Each row of a before or after table is a point. The points were changed in one or more steps. Then noise was added and the rows were shuffled. The steps act on how far a point lies along the listed directions, d1 being the first. Name the steps. A step turns or swaps two directions, mirrors them in a line or flattens them onto one, adds a multiple of one to another, or multiplies one. Angles are multiples of 10 degrees, from the lower direction toward the higher: turns from -170 to 170, lines from 10 to 170 but not 90. Use the fewest steps. Two steps may share a direction if one is a turn and the other turns, adds or multiplies; they go together, in the order done. Otherwise the lowest direction goes first.

Directions:
(1): [ 31  38 -46]
(2): [-32 -34 -49]
(3): [-51  44   2]
Before, 10 rows:
[[ 60  17 -12]
 [-71 -22 -16]
 [ 61 -26 -51]
 [ 47 -32  64]
 [ 22  71  -3]
 [-32  37 -32]
 [ 58 -31  11]
 [ 39  -8 -22]
 [-27   2 -46]
 [  9  43 -37]]
After (10 x 3):
[[-21 -24  57]
 [-28   2 -46]
 [ -7  74  13]
 [-36  25  46]
 [ 17 -29 -69]
 [-76 -15  31]
 [-31  46 -12]
 [-38  -2  24]
 [ 31 -31  74]
 [ -9  37 -47]]
Steps: swap d1 and d3

Directions:
(1): [ 13 -25  79  36  25  37 -40 -15]
(2): [ -9  23   5  32  33  35  86 -27]
Before, 11 rows:
[[  7 -22  42   7 -13   9 -68  18]
 [ 18 -35  46 -14 -26 -10 -87   5]
 [-11   4  -7 -11  14 -16  39   5]
 [-24  19 -15 -15   4  -6  52 -18]
 [  4 -31   4 -19 -22  -5 -55  29]
 [  1  20 -20   1  14  -7  35   1]
 [ 31 -33  35   3 -18  -2 -95  22]
 [  5  -9 -15 -17   2 -17 -37  11]
 [ 12 -16  53 -16  -2 -14 -82   9]
 [  5 -19 -47 -39 -42 -52 -30  40]
 [ 11  -9  -2 -20 -11 -11 -26  12]]
After (11 x 8):
[[-12  31 -60 -25 -20 -17  77 -10]
 [ 12  -5  29  11  16   7 -28   1]
 [ -8 -17  51  -1   8   4 -32 -16]
 [-16  26 -55 -13 -23 -11  43  14]
 [ -2  11 -20   3  26   8  35 -11]
 [  2  34 -78 -10 -16 -13  75   6]
 [-12   9 -33  -4   1  15  66   4]
 [  1   2  17  41  28  31  83 -15]
 [-12  42 -54 -30  -2 -27  64   0]
 [ -4 -18  39   0  17  -6 -11   5]
 [  3  10  -8  -4   5   9  36  -4]]
Steps: turn d1 and d2 by -150 degrees

Directions:
(1): [-43  34  -9 -40   5  -8  -6 -74 -57 -53  37  20]
(2): [ 83 -44  44 -28 -14  15  25 -52  32 -22  22  32]
(3): [ -9   2 -33 -73  37  22   2 -16  54 -27 -62 -45]
(4): [ 61  30 -88   8   8 -51  31  23   5 -33  21  12]
Before, 10 rows:
[[ 39  -8  30  33 -20  11  -3  20  12  19  11  13]
 [  3 -18  15  22 -21   7  12  13  -9  35  -5   8]
 [-24  -3 -12   4  14  16 -22  31  31  13 -44 -16]
 [-50  23   6  19  -6 -22  -4 -28 -52  -9  29  15]
 [-18   9 -16 -20  14 -16   1 -28 -18 -34   7   7]
 [ 12  -3 -20 -21   9   5  11 -16  11 -14  11   5]
 [-39 -12  31  -6 -10   5 -17   0 -19   4  -2   4]
 [ 48 -15   9 -43  14  -4  16 -15  24 -28  12 -13]
 [-45  -3  32 -21  -2  25 -15 -10 -25   3  -7   2]
 [ 17  -1 -34   1   8  -7  16  20   6 -17   1  -2]]
After (10 x 12):
[[ -2 -25  43   3 -24  23  11 -24 -16  20   5  19]
 [ -5   9 -36  17  16 -28   2  39  11   5 -18 -13]
 [ -8  21 -61  -7  16 -11   7   8  -2 -15   5  -7]
 [-46 -45  87  -3 -19  42 -30   4   4  37 -23  -7]
 [-65 -35  94  -8 -12  64 -35   5  -4  52 -37 -19]
 [-28  51 -57 -33  30 -28  -2  -1 -27 -39  17 -28]
 [ 12 -28  36  62 -17  -2   2  48  20  55 -13  -6]
 [-11 -19  30 -28   3  33 -18 -38  22 -17 -21  12]
 [ 18   6  31   3 -16   9  -5 -27 -19 -11  28  21]
 [ 42  18 -75  -5  13 -33  28  20   6 -42  16   8]]
Steps: add 0.7 times d3 to d2; turn d1 and d2 by -130 degrees; multiply d4 by 2.5

Directions:
(1): [ 20 -13  51   4  10 -23  24  46  74  31  37 -65  35  85  13  -5 -39  15
 -12   8]
(2): [-20  41 -19  10  32  44  32 -13 -24 -95  89 -12  -3  32  14 -54   8   5
  -6  23]
(3): [-67 -59   0  -7  22 -72  12  27 -18  -3  19  16 -14  43 -34 -14  90  15
  14 -41]
(4): [ -9  43  -1  30  50  25 -24  64  86 -29 -33  50 -30 -10 -22  -6   5  33
  64  -3]
(5): [-56  48  13   0 -11 -30  46  29 -18  -7 -11 -18  10 -48  81  15 -27  68
 -12 -65]
Before (11 x 20):
[[-14   7   1   5  20   5  19  -1  -9 -51  95  -8  -4  59   1 -35  21  -8
  -19  30]
 [-31   4  -7   7  39   6  11  21 -17 -73  47  32 -16  19 -16 -35  66   5
   27   7]
 [  7  10   7 -20 -28  15  13 -13 -57  14  -2 -16   6 -50  26  18 -20 -12
  -24 -19]
 [ 11  15  15  22  -6   0   5  -4  42   7  -2 -14  15 -10   4  24 -40  -4
   -3  10]
 [ 24  66 -10   3   8  53  -6 -15  25 -16 -25  23  -3 -44  12 -16 -45   7
   -5  15]
 [ 47  25   7  -6 -21  29  -7 -21 -12  26 -23 -15  18 -19  -5  27 -53  -2
   -1  23]
 [ -8  26  15   7  14  10  -6  42  55   9 -29  12  13 -32   7  12  -9  29
   36 -13]
 [ -4  22  -8  -4  10  16  58  16  13 -34  41  -8  -5   4  34  -3 -18  24
    3   6]
 [  0 -16 -17  -7  -6 -19   0   0 -19  17  -7   9   9  -3 -13  14  32  -8
    3 -10]
 [-13 -26  10  -7 -26 -46   4 -10 -35  30 -36  -3  -2 -24   3  34  25 -17
  -27 -36]
 [  1  16   7   9 -27  -2  -9  20   1  33 -53  22   5 -56  37  13 -46  31
   -3 -25]]
After:
[[ 13  11   3  -5  -6  11  23 -26 -21 -24  85 -32  16  44  22 -23 -16 -20
  -45  41]
 [-20  37 -33  -1  18  26  -2 -27 -26 -37 -15  53 -24 -50 -10 -28  24   5
    2 -10]
 [  8 -14  -3  -8   1 -24   7  19   9  24   0  -9  14  20 -10  17  21  -2
    3 -10]
 [-11  38   0  12  23  30  -5  32  41 -21  -7  22   7 -35   4   0   0  27
   37  -3]
 [-20   3  -8  14  -6  -8 -20  29  -1   8 -47  52 -12 -50  11  -1  -3  31
   17 -28]
 [ 13  15 -17  -6 -13  13 -19 -27 -43  11 -40  29  -6 -47 -25  27  -2  -1
   17   0]
 [-11  -7  21  -1  22  -2  32  22   1 -52  82 -23  16  62   4 -35  35   3
   -5  17]
 [  3  23  -5  24 -11  16  -4 -22  13 -11 -14  13   0 -44  -5  22 -24 -11
    3  11]
 [  9  16 -18  -8  -7  23  53 -12 -16 -32  39  -2  -4 -12  35   0 -19   8
  -10  12]
 [ -9 -27  27   0 -16 -54  -2  22  17  41 -40  -7   4   5  -6  35  16 -10
  -14 -35]
 [-10 -20   6 -27 -21 -11   6  -1 -56  24 -15   0  -3 -43   2  22  18 -11
  -11 -35]]
Steps: turn d1 and d3 by -70 degrees; turn d2 and d4 by -30 degrees; multiply d5 by 0.7
